Each row is a point. The points of each table are mixes of a few directions, plus a little noise. Count the directions of each table, and those that both share. Where both have some left over, give the other angles between the two spaces (their principal angles), to ten degrees, smallest first.
(in the rows, 128 means zero)

First, 7 rows:
[[129 147]
 [123  36]
 [128 130]
 [130 167]
 [129 145]
 [125  80]
 [131 189]]
Second:
[[131 198]
 [127 130]
 [130 170]
 [124  64]
 [123  69]
 [129 137]]
Directions: first 1, second 1, shared 1

First (6 x 6):
[[159 175 155 123 139 159]
 [136 152 159 108 136 136]
 [ 60  25  72 137 105  58]
 [109  88  93 145 116 105]
 [156 154 121 146 132 152]
 [150 175 168 108 142 154]]
Second (8 x 6):
[[158 152 111 155 130 154]
 [ 62  75 164  68 125  72]
 [106 110 140 107 127 109]
 [175 165 102 171 131 168]
 [190 177  94 185 131 181]
 [125 125 130 125 128 125]
 [145 142 118 144 129 143]
 [ 63  76 164  69 125  73]]
Directions: first 2, second 1, shared 1

First (9 x 9):
[[131 105 156  87 176 111 175 128 113]
 [107 126  24 166 129 157 118 156 137]
 [137 151 131  94 204 176 215 138 173]
 [ 97 161 148 102 141 104 104 117  26]
 [ 91 148 161 121  79 132  97 180  95]
 [120 145 126 152  83 123  79 125 112]
 [173  64 158 149  84  91 111 102 192]
 [128 111 110 136 123 121 123 131 130]
 [168 141 138 143 131 136 130  76 177]]
Second:
[[ 88 150 217 115 152 223  97  95 100]
 [110 123 175  68 121 180 117 101  78]
 [168 118  50 171  92  61 175 119 129]
 [ 75 142 125 176 122 122  98 137 164]
 [188 123 109 127 161 100 149 161 155]
 [144 107  85 104 115  79 136 152 139]
 [125 132 135 133 133 133 124 128 133]]
Directions: first 5, second 4, shared 0; angles 40, 50, 50, 60

First:
[[129 126 116 151 125 142 123 121 112 137 135 105 118 127]
 [139 104 141 116 142 133 138 146 132 148 143 111 118 136]
 [113 139 119 138 143 135 106  98 138 126 147 133 100 142]
 [134 100 122 146 139 112 152 101 147 145 155 140 123 133]
 [128 122 109 158 113 114 162 122 123 116 115 157 139 123]
 [122 131 120 141 122 133 152 154 111 105  98 159 118 141]
 [142 111 111 163 110 122 154 118 116 144 134 110 146 110]
 [ 93 169 179   7 117  95  47 188 123 102 101  90 147 101]
 [150 152 131 134 139 165 120 102 146 131 123 151 136 139]]
Second (8 x 14):
[[137 144 108 173 138 172 109 126 137 137 158 129 102 146]
 [136 153 155  84 119 133 104 156 135 110  89 120 166 134]
 [107 175  93 157  95 123 110  85 110 116 130 153 141  69]
 [113 107 123 133 140 116 134 136 123 129 142 124  97 140]
 [131 103 140 117 135 123 149 157 121 121 107 120 125 154]
 [135  97 148  97 143 106 143 120 143 147 140 120 133 128]
 [112 126 154  70 143  96  94 116 156 142 163 117 125 110]
 [152 117 101 192 114 156 179 131 101 123  97 140 135 142]]
Directions: first 6, second 5, shared 3; angles 30, 30

First:
[[146 116 145 131 117 107 177 110 148 102 120 130 113 126 131 122 129 160
  131 108]
 [127 126  85 114 130 148  83 144  97 152 145 111 140 118 127 117 111 116
  123 140]
 [117 132 139 129 120 137 165 106 161 117 107 124 119 121 151 123 144 166
  154 113]
 [126 149 119 132 132 142 107 161 112 138 125 116 132 115 114 126 134 117
  131 141]
 [132 104 149 127 135  98 113 108 124 126 148 160 135 162 121 150 116  91
   99 131]
 [148 130 120 129 125 122 136 146 115 119 130 116 122 115 113 118 123 134
  123 126]
 [100 140 159 138 128 137 151 106 167 125 105 139 125 137 152 140 153 143
  152 125]
 [129 125 110 124 136 131  88 143 100 146 146 128 139 132 116 131 117  99
  111 142]]
Second, 11 rows:
[[127 111 116  69 141 152 106  92 151 155 122 156 129 153 114 120 105 128
  121 123]
 [128 122 123 105 133 137 120 114 137 138 126 139 128 138 122 125 119 128
  125 126]
 [128 129 128 130 128 127 129 129 128 127 128 127 128 127 128 128 129 128
  128 128]
 [128 128 128 129 128 127 128 129 128 128 128 127 128 127 128 128 128 128
  128 128]
 [128 138 135 161 120 114 140 148 115 113 131 112 128 114 136 132 141 128
  132 131]
 [128 126 127 123 129 130 126 125 130 130 127 130 128 130 127 127 126 128
  127 128]
 [127 114 118  79 139 148 110  97 148 151 123 151 129 148 116 122 109 128
  122 124]
 [130 163 153 249 101  79 173 202  80  74 141  71 126  78 158 143 175 128
  143 139]
 [127 120 121  98 135 140 117 109 140 142 125 142 129 141 121 124 116 128
  124 125]
 [128 130 129 133 127 126 130 131 126 126 129 126 128 126 129 129 130 128
  129 128]
 [128 129 129 132 127 126 130 131 126 126 129 126 128 126 129 128 130 128
  129 128]]
Directions: first 4, second 1, shared 0; angles 50

First, 11 rows:
[[106  93 122 131 125 128 102 153 137 124 122 108 129 138 122 137 115 119
  135 126 108 124 158 134 107 122 127 129 134 129 128 143]
 [ 47 189 152 146 151  60 181 138  34 145 110 164 141 126 118 136 158 120
  162  98 116 112  80 175 139 109 137 114  88 140  70  55]
 [ 71  61 117 138 125 121  80 183 136 121 113  90 133 150 115 148 104 108
  148 121  83 117 185 146  85 112 127 128 137 132 121 151]
 [118  78 117 128 121 141  90 154 155 120 125  99 127 140 123 137 108 120
  130 132 107 126 170 126 102 125 125 131 142 127 138 157]
 [123 123 127 129 128 127 124 133 128 127 127 125 128 130 127 130 126 127
  130 127 125 127 132 130 125 127 128 128 128 128 127 129]
 [ 86 161 141 137 141  92 156 133  78 137 119 147 135 127 123 132 144 124
  146 112 122 120 102 153 135 118 133 121 107 135  98  89]
 [126  31 103 125 111 163  53 171 192 110 126  72 125 149 122 141  88 115
  125 140  95 128 208 115  83 126 121 136 160 124 156 192]
 [158 168 135 123 131 129 157  97 120 132 135 151 126 116 136 117 142 139
  118 131 153 134  94 120 152 136 129 128 122 126 130 113]
 [198 194 137 116 129 142 175  69 129 134 146 165 121 105 143 106 150 150
  104 139 177 142  71 104 173 147 128 130 123 123 142 111]
 [210 119 117 111 114 176 116  94 188 120 147 122 117 119 141 112 120 144
   96 152 158 144 132  87 141 149 122 138 150 118 170 166]
 [166 190 140 122 133 126 174  84 111 136 138 164 125 110 138 112 151 144
  116 131 163 136  75 118 164 139 130 127 116 127 127 101]]
Second:
[[119 141 123 140 143 122 135 131 119 118 127 137 128 128 128 126 126 131
  135 122 123 135 125 129 126 148 129 134 111 131 120 133]
 [ 55 141 106 145 180  83 122 159  94 119 143 154 129 112 132 150 106 158
  163 124  97 113 129 175  89 110 140 113  89 182  85 109]
 [200 168 137 159 116 169 168  92 138  96 102 129 124 150 123  86 152  94
  106 104 153 183 112  62 180 249 113 180 110  57 157 182]
 [118 161 118 158 158 120 147 129 109 102 123 147 126 130 128 119 126 129
  140 111 120 149 119 123 131 186 127 148  89 125 114 146]
 [ 92 141 116 142 158 105 129 143 108 119 134 144 128 121 130 137 117 142
  147 123 112 125 127 149 110 131 133 125 102 153 105 122]
 [109 114 127 117 129 117 115 138 127 140 136 126 129 122 129 140 121 137
  133 136 122 111 133 147 113  89 132 112 137 148 121 111]
 [101 101 127 106 124 113 105 143 129 149 140 122 130 118 130 148 118 142
  133 144 120  99 138 157 105  60 135 100 148 159 120 100]
 [150 112 137 112 104 142 122 120 143 140 126 115 128 131 127 126 134 120
  115 135 138 124 131 119 136 111 125 124 152 116 143 126]
 [210  72 162  72  40 181 108  98 185 170 120  79 129 140 124 119 150  98
   79 154 167 114 139  90 160  69 118 117 216  81 187 123]]
Directions: first 2, second 2, shared 0; angles 40, 70

First (9 x 32):
[[156 132 139 142 120 133 153 153 150 146 173 154  73  42 160  87 177 109
   92  56 113 157 167 130 170 149 109 108 186 173 139 115]
 [134 126 125 119 133 126 127 138 130 127 134 130 119 114 136 117 133 127
  117 118 125 133 127 135 141 138 125 124 144 129 132 125]
 [113 136 120 138 107 124 126 115 119 145 117 105 173 155 106 169 109 126
  171 153 133 116 113 104  86  95 147 149  73 122 125 143]
 [124 130  91  79 128 106 107 160 116 146 135  90 172 116 123 145 103 124
  149 131 121 125  74 131 116 122 145 144 108 105 146 136]
 [125 126 164 179 129 152 145  87 135 105 110 163  95 162 124 121 142 137
  116 143 140 123 177 123 128 128 116 116 133 142 106 123]
 [115 125 132 131 134 131 120 108 119 112 104 125 143 175 114 142 109 139
  139 163 138 114 121 128 112 120 133 133 107 110 119 132]
 [136 134 138 153 110 133 146 127 138 144 145 138 114  98 134 125 151 117
  128 101 123 138 153 115 129 121 124 126 133 155 128 127]
 [125 124 123 113 139 125 118 129 123 119 119 124 133 142 126 127 117 134
  125 141 130 123 115 137 130 134 129 128 128 113 128 128]
 [125 119 120  98 151 123 111 134 121 107 114 124 129 148 129 118 111 140
  115 147 131 122 106 149 140 145 126 124 140 103 130 125]]
Second (10 x 32):
[[116 146 138 131 148 128 162 165 101 122 137 125 141 109 131 135 116 114
  160 125 157 105 119 112 112  89 135 155  80 139 123 111]
 [126 135 112 127 149 131 124 128 157 121 120 142 127 127 134 127 144 139
  140 122 124 133 134 136 143 133 107 120 129 111 106 137]
 [137 108 132 142 106 107 117 109 128  97 138 139 119 130 146 135 110 174
  124 109 132 144 111 119 116 117 121 121 148 129 138 104]
 [111 115 124 117 121 130 117 109 144 138 130 126 120 135 112 125 119 139
  110 112 125 130 150 143 126 139 119 116 153 112 132 116]
 [111 154 130 117 135 144 153 166 104 146 139 116 141 104 104 133 110  90
  149 135 156  95 122 120 119  80 135 147  79 161 131 115]
 [197 168 116 161 127 148  93 130 128 148 112  92 123 179 136 106 212  95
  117 189  43 148 140 135 153 249 175 116 130 145 127 219]
 [123 137 119 134 119 130 119 126 133 125 144 119 121 132 113 132 119 145
  129 111 126 120 139 134 118 128 124 121 125 137 133 111]
 [127 108 133 116 110 121 125 117 127 127 120 145 131 110 131 132 108 126
  117 134 144 137 102 121 137  88 118 125 139 139 134 122]
 [116  95 152 126 128 111 140 114 112 117 128 131 128 132 146 129 111 142
  117 113 141 135 132 125 110 134 136 138 148  98 139 109]
 [116 114 125 108 136 132 127 117 146 139 112 143 131 121 127 125 128 117
  118 131 133 135 131 137 147 121 113 122 146 109 119 136]]
Directions: first 3, second 6, shared 0; angles 50, 80, 80
